Each row of a before or after table is a point. One or more steps were done to the points. Then noise was added and the rows were shuffled. The steps act on how far a point lies along the listed directions, d1 being the first. Name the steps. A step turns or swaps two directions, mirrors them in a line or flattens them onto one, adds a multiple of one to another, or multiplies one. Angles are multiples of 10 degrees, from the lower direction toward the higher: turns from -170 to 170, lines from 10 to 170 but not 90. Use the fewest steps. Two steps may share a direction if one is a turn and the other turns, adds or multiplies; they go together, in the order done. Otherwise the lowest direction goes first.
(in the rows, 128 means zero)

Directions:
(1): [134  84]
(2): [172 134]
Before, 12 rows:
[[144 164]
 [107  99]
 [153 119]
 [156 136]
 [157 166]
 [171 134]
 [175 144]
 [194  92]
 [138  95]
 [150  68]
 [ 90 128]
 [120 104]]
After, 12 rows:
[[149 161]
 [116 106]
 [102 104]
 [ 92 134]
 [139  63]
 [132  94]
 [178 138]
 [187  81]
 [158 130]
 [151 114]
 [171 126]
 [163 161]]
Steps: turn d1 and d2 by -10 degrees

Directions:
(1): [143 148 125 120  66 167]
(2): [122  72 137 130 140 179]
(3): [184 114 151 171 122 114]
(4): [115 171 171 150 153 159]
(5): [174 137 137  74 155 138]
(6): [145 146  70 154 153 153]
Before (10 x 6):
[[148 120  67  97 117 169]
 [ 75 149 147 103 166 110]
 [159  88 143  85 131 115]
 [164 151 163 115 167 119]
 [111 181 120 132 166 111]
 [110  99 115 110  95 128]
 [166 137  86 107 175  66]
 [127 103 136 173 112 112]
 [109  98  71 123 200 142]
 [163 129  99  81 111  84]]
After, 10 rows:
[[103 171 121 187 172  89]
 [ 90 173 143 175 108 109]
 [ 98 123 179 164 130 138]
 [151  87 119 142 112 103]
 [ 88 108  81 150 196 151]
 [135 167 107 103 168 102]
 [100 150  98 161 116 187]
 [ 93 108 123 134  94 134]
 [ 97 137 133  76 168 101]
 [151 159 171 132 165 124]]
Steps: swap d4 and d5

Directions:
(1): [134 106 107 119 111  73 162 186 132]
(2): [174 137 146 172 121 139 173 118 175]
(3): [147 100 196 127 158 141 121 166 106]
(4): [ 94 145 125 135  90 188 150 171 120]
(5): [134  93 156 107  58 125 101 112 150]
Before:
[[120 110 148 119 163 101 120 114 129]
 [185  96 184 126 118  75 153 138 150]
 [130 150 124 146 170 125 119 127 120]
 [155 124 164 128 105 105 164 167 141]
 [113 122 164 107 110 151 121 136  80]
 [138 118 163 122 188 141 113 134 116]
 [105 126 136 121  89 147  89  93 132]
 [ 59 140 127 100  46 208  82 130  92]
 [150 107 177 131 179 121 121 155 113]
 [114 125 158 102 108 175  60  61 124]
 [ 68 117 127  99  80 162  53  61 100]
 [150 107 164 149  82 118 143 118 157]
 [158  95 155 122 153  54 119 129 122]]
After, 13 rows:
[[ 58 127 114  97 107 163  51  68  82]
 [128 105 160 122 146 101 120 110 139]
 [151 130 144 123 196  73 152 161  96]
 [152 129 150 150 119 129 117 110 155]
 [ 94 141 134 102 152 174  62  72  92]
 [153 103 183 123 149 143 113 123 143]
 [107 145 115 144 179 113 142 146  95]
 [162  96 189 132 155 120 120 146 132]
 [136 141 136 127 153 104 166 179 106]
 [113 120 167 108 110 151 121 136  81]
 [ 47 150 115  99  68 206  84 138  79]
 [ 86 146 113 119 133 146  87 106 102]
 [154  98 154 122 161  54 121 134 117]]
Steps: mirror d2 and d5 in the line at 150 degrees

Directions:
(1): [124  94 100  87  77 130 153 108 134 109 185 119 106 177]
(2): [117 123 174  76  68 116 109 123  90 123  89 107 122  93]
(3): [105 150 102 185  67 178 157 126 134 121  94 104 141 132]
Before, 13 rows:
[[117 154  95 233  81 176 168 147 144 123  96 113 151 135]
 [108 132 138 108 131 114 126 135 115 124  97 127 130 120]
 [126 192  92 248 125 191 150 165 152 161  69 105 169 128]
 [138 170 110 215 234 133 135 152 162 147 124 167 147 123]
 [102 167  67 239  72 185 172 134 143 125 101  96 132 155]
 [130 129 156 128 156 110 106 141 131 126 109 127 137  90]
 [137 145 104 216 207 149 154 159 181 141 139 145 135 149]
 [143 138 158 124 161 114  93 143 127 142 111 149 132  87]
 [ 96 133 138 169 122 114 131 131 137 129  96 116 152 115]
 [157 134 118 114 145 135 128 122 137 125 133 131 127 136]
 [142 123 107  96 172  97 116 116 132 126 135 145 116 139]
 [ 95 164 100 216  67 183 170 133 125 118  61  98 139 130]
 [154 128  99 170 213 137 133 141 171 148 147 154 151 164]]
After, 13 rows:
[[156 138 114 124 145 140 130 122 139 127 130 131 130 136]
 [ 94 164  99 205  24 178 160 130 114 122  72  79 129 129]
 [ 95 120 137 143 100 109 136 124 134 123 111 112 144 125]
 [114 164  98 190  39 191 162 147 131 144  84  82 150 143]
 [120 140  90 215 139 174 176 148 178 128 139 123 131 163]
 [141 131  80 186 168 163 153 133 174 140 142 138 152 177]
 [122 153  79 203 152 159 169 134 165 127 149 144 134 161]
 [131 114 139 114 144 112 119 133 138 118 142 127 127 117]
 [ 88 149 128 162  26 168 159 126  99 111  55  87 128 118]
 [141 132  94 119 181 107 123 118 142 126 134 146 122 145]
 [108 143 117 193  31 171 161 140 121 117  83  97 143 123]
 [142 120 135 111 145 116 109 134 137 133 150 149 122 121]
 [111 126 133  98 135 109 128 132 117 122 113 130 125 130]]
Steps: multiply d1 by 0; turn d2 and d3 by -30 degrees

Directions:
(1): [179 122 150 117 156 123 131 154 167 157 130  71  97 111  75  73  69 120
  95 124 129 128 155  94]
(2): [153 133 156  75 152 161 147 106 121  71 126 126 143  92 166  98  89 192
 131 134 136  91  82 154]
Before (11 x 24):
[[189  96 155 107 152 136 132 174 189 160 113  64  82 100  57  55  66 123
   78 117 145 139 149  81]
 [170 122 169  93 156 129 125 168 176 150 137  55 104 106  72  40  52 131
  102 119 120 126 152  99]
 [135 147 141 130 145 143 136 132 123  97 117 134 140 117 157 118 139 123
  126 132 138 139 116 145]
 [ 59 121  86 167  65 111 111  99  73 104 139 202 134 168 193 216 249 112
  156 128 136 159 109 159]
 [116 126 129 104 115 143 143 112 140  88 140 145 141 124 166 150 129 146
  139 122 128 127 111 134]
 [164 149 162  88 164 133 159 121 117  99 122 120 118  82 170  79  99 182
  121 125 147 115  97 152]
 [116 137 129 130 133 139 132 108 114 104 117 126 144 108 143 153 140 132
  144 137 146 111  99 143]
 [136 118 154 130 140 130 129 130 139 121 117  97 116 117 122 118 113 132
  101 134 126 141 144 111]
 [194 131 158  82 155 145 146 164 152 136 127  70  81  92  92  40  59 134
   75 130 126 100 133 103]
 [190 130 137  98 153 166 161 101 145 103 118 111 147  91 135  58  50 168
  113 118 145  93 102 125]
 [175 128 160  74 161 135 129 152 146 122 129 112 120  89 115  69  60 175
  110 119 117  91 120 125]]
After:
[[180 147 163 106 169 118 155 139 138 130 122  95  98  86 137  64  77 161
  111 118 140 122 124 129]
 [131 142 135 118 140 142 135 114 122 101 115 111 143  98 131 139 124 137
  138 135 142 104  98 140]
 [125 114 143 138 134 129 125 137 141 133 121  98 116 130 116 127 130 122
   97 135 129 149 155 104]
 [204 125 137 121 150 152 156 121 164 147 119  89 127 105  93  48  46 131
   95 111 139 114 138 100]
 [154  95 127 153 129 108 111 187 182 197 113  80  78 133  37 103 117  71
   85 110 137 166 178  69]
 [144 143 142 128 153 144 137 134 132  99 111 121 136 117 150 109 129 122
  117 129 138 135 114 138]
 [148 115 142 137 131 105 107 178 180 195 137  67  97 145  50  80  94  82
  110 113 112 159 185  77]
 [177 124 140 123 136 113 128 182 159 182 123  69  70 113  61  64  93  80
   71 126 123 132 175  85]
 [ 86 127 113 111  90 146 131  79  69  47 137 201 145 128 231 182 209 179
  161 137 145 121  64 187]
 [175 120 150 105 148 116 120 170 159 158 130  96 100 109  81  73  72 135
  102 114 117 115 156 102]
 [132 125 138  93 128 147 151 112 145  89 140 135 130 114 156 130 113 149
  130 117 123 126 113 132]]
Steps: turn d1 and d2 by -40 degrees
